Each row is a point. The last column is the point's height on a tilted bowl or saddle (a function of degree 2), plus a little noise. Along how many of its main directions does it bend up, bend down or stay straight?
(in the rows, 128 means zero)

Points (17 x 4):
[[221 119  72  68]
 [181 228  64 249]
 [146 183 141 167]
 [175 167 185 154]
 [192  75 123  84]
 [125 145 124 141]
 [181 138 167 123]
 [112 106  83 156]
 [156  80 127 130]
 [ 75 112 129 143]
 [ 61  99 148 146]
 [ 77  57 162 198]
 [163 147  58 143]
 [ 65 167 152  98]
 [109 117 153 136]
 [124 164  98 150]
 [166 167 147 155]]
Directions: 1 up, 1 down, 1 straight

Points:
[[117 135  66 159  95]
 [159 130  91 177  96]
 [181 180 129 129  87]
 [160  97 212 111  62]
 [118  67  87 124  87]
 [162  93  49  36  74]
 [154 183 100 212  64]
 [126 150 123 110 109]
 [173 161 145 154  91]
 [122 138 109 109 111]
 [170 116 164 193  96]
 [152 159 188  98  82]
 [149 146 188 153  83]
 [202 150  94 191  80]
 [209 213 112 136  56]
 [ 91 100 133 121 108]
 [170 106  97 153  99]
 [181  56 118 114  78]
 [102 193  35  72  84]
 [ 45 184 122 102 113]
 [128  72  82 129  88]
 [ 91  75  50 107  78]
 [133  77  81  99  87]
 [ 88  81 135 121 100]]
Directions: 0 up, 2 down, 2 straight

Points (24 x 5):
[[ 99 113  86 153 164]
 [ 87  95  80 149 173]
 [129 170 133 127 153]
 [160  84 127 128 131]
 [126 109 112 123 140]
 [129 136 100 108 154]
 [ 70 156 167 133 180]
 [141 164 205 113 174]
 [135 136 170 119 146]
 [129 176  79  96 190]
 [121 179 115 126 160]
 [166 135 107 145 160]
 [104  85 166 141 157]
 [101  28 175 175 202]
 [101  78 125 148 153]
 [114  77 134 131 140]
 [249 135 168  77 220]
 [169 150 110 110 165]
 [ 90 148 156 154 162]
 [ 82 127 173 184 189]
 [130 178 124  85 174]
 [ 88  85 143 116 158]
 [117 166 154  63 182]
 [128 141 133 156 148]]
Directions: 3 up, 0 down, 1 straight

Points, 40 rows:
[[179  92 189  91  70  89  56]
 [145 117  98  99 117 118 141]
 [ 86 211 167  71 124  87 111]
 [216 119 148 128 139  55 191]
 [195 143 166  99 152 143 143]
 [174  92 235 170 119 101  97]
 [197  86 148 130 104 140 118]
 [104 129 134 157 182 209 124]
 [106 199 153 182 129  66 149]
 [173 119 117 160 158  99 169]
 [118 115  88 140 163 130 126]
 [113 126  52 167 163 181  90]
 [169  74  80 140  94  39 182]
 [134  28 163 145  49  66  91]
 [118 132 149 170  93  41 187]
 [137  95 192  66 108 100  80]
 [129  88 134 109  95 154 128]
 [132  73 143 130 140 195 137]
 [ 87 114  70 122 122 177 145]
 [ 85 132 142 161 145  65 169]
 [121 137 122 118 108 107 155]
 [109 123 107 132 104  81 183]
 [132  75 152  88 146 138 111]
 [186  98 131 156 190 136 175]
 [148 127 184 153 230 120 160]
 [168 179  94  57 222  84  91]
 [130 163 114  83 132 152 119]
 [156  81  74  78 117 135 108]
 [144 173 175  95  97 130  89]
 [139 174 158  63 141 118  96]
 [139 125  70 175  85 169 119]
 [ 48 183 103 126 214 204  26]
 [104  68 178 205 170 125  87]
 [150 112 142 114 108 106 137]
 [184 125 127 100  15 113  33]
 [ 59 146 149 137 143 140 126]
 [ 78   8  79 116  94 122 143]
 [ 93  27 149  88  61 149 115]
 [208 166 136 112  78 192  77]
 [ 84 107  22  42 177 168  23]]
Directions: 2 up, 4 down, 0 straight

Points, 68 rows:
[[112 128 173 153 141  78 141 119 102]
 [151 134 153 107  94  45  92  92  60]
 [138 137  78 125 174 179 108 146  93]
 [133 105 160 156 147 134 132 129 117]
 [ 99 141 150 189 157 119  63 134  70]
 [102 129 149  97 130 167 112  81  95]
 [164 117 101 125 130 155 119 108 111]
 [105 139 129 127 186 150  92 123  96]
 [108 136  88 131 145 164  82 117  95]
 [126 125 186 133 123  64 110 108  83]
 [136 115 102 134 153 143 133 150 122]
 [121  86 130 102 111 146 134 123 119]
 [ 84 148 142  99 110 130 150 131 102]
 [106 140 110 150 120 204  71 119  71]
 [132 128 119  87  91 134  99  96 103]
 [108 132 156 101 139 156 127 127 111]
 [ 97 249 159  99 167 114  75  92   7]
 [128 141 165  95 153 142 162 134 103]
 [161 101 116  72 141 117 120 130 106]
 [ 83 114 106 116  96  67 166 138  80]
 [112 103 101 142 156  89 117 110 100]
 [139 146 124 129 111 113  79  94  97]
 [ 72 171 156 164 136 163 140 146  90]
 [112 108 110 114 116 129 150  88 114]
 [ 90  88 144 114  89 117 120  93 100]
 [115 151 137 151 139  83 127 136 113]
 [138 130 164 159 123 107 115 135 112]
 [139 142 121 105 102  80 156 105 103]
 [171 127 129  76 130 133 119 146 103]
 [154 159  99 143 136 176 139 116 103]
 [118 131 180 119 111 124 137 119 109]
 [123 125 111 130 137  92  92 125 107]
 [119 134 121 168 105  73 120 146 101]
 [118 116 131 115 146 106 110 151 119]
 [146 103 125  88 124 134 128 124 118]
 [133 121  97 117 168 159 117 128 111]
 [143 138 144 145 152 148 133 206 108]
 [116 170 103 105 142 114 152 143 105]
 [115 116 146 147 108 125 134 168 118]
 [141 143 120 149 142 129  81 109 102]
 [105 116 129  97  96 107 121  79 102]
 [119 129 179 131 130 144 125 158 112]
 [139 145 155 104  78 134 134 138 102]
 [105 170 129 165 101  79 119 103  94]
 [153 129 139 121 175 133  94 127 105]
 [113 103 155 171 112  97 112  51  72]
 [ 65 117  71 161 109 137 138 126  82]
 [166 127 119 135 113 118 166 119 115]
 [107 190 143 157  93 113 101 156  88]
 [103 145 155 153 150 122 166 133 114]
 [102 145 146 138  81  90 132 104 100]
 [ 68 103 127 114 129 136 149 126 102]
 [140 134  56  76  98 141 151 129  84]
 [123 161 158 129 132 179 125 100  96]
 [132 162 149 133 156 123 186  58  84]
 [173 170 124 124 159 111 106 126  98]
 [154 126 132 122  44 137 162 107  87]
 [108 122 119 118  80 140 140 110 113]
 [ 67 175 119 142 154  78 117  69  60]
 [150 116 145 160 101 102  93  92  91]
 [166 151  76 139 118 112 121 155 102]
 [166 156 100 168 176 141  83 142  85]
 [128 127 131 143 179  97 140 157 114]
 [136 126  64 111  93 116 142 107 101]
 [ 46 200 110 117 164 207 134 143  22]
 [125 119 114 166 139 120 137 141 122]
 [ 97 118 131 129 178 169 132 134 105]
 [104 123  94 106 167 113 103 122 100]]
Directions: 0 up, 8 down, 0 straight
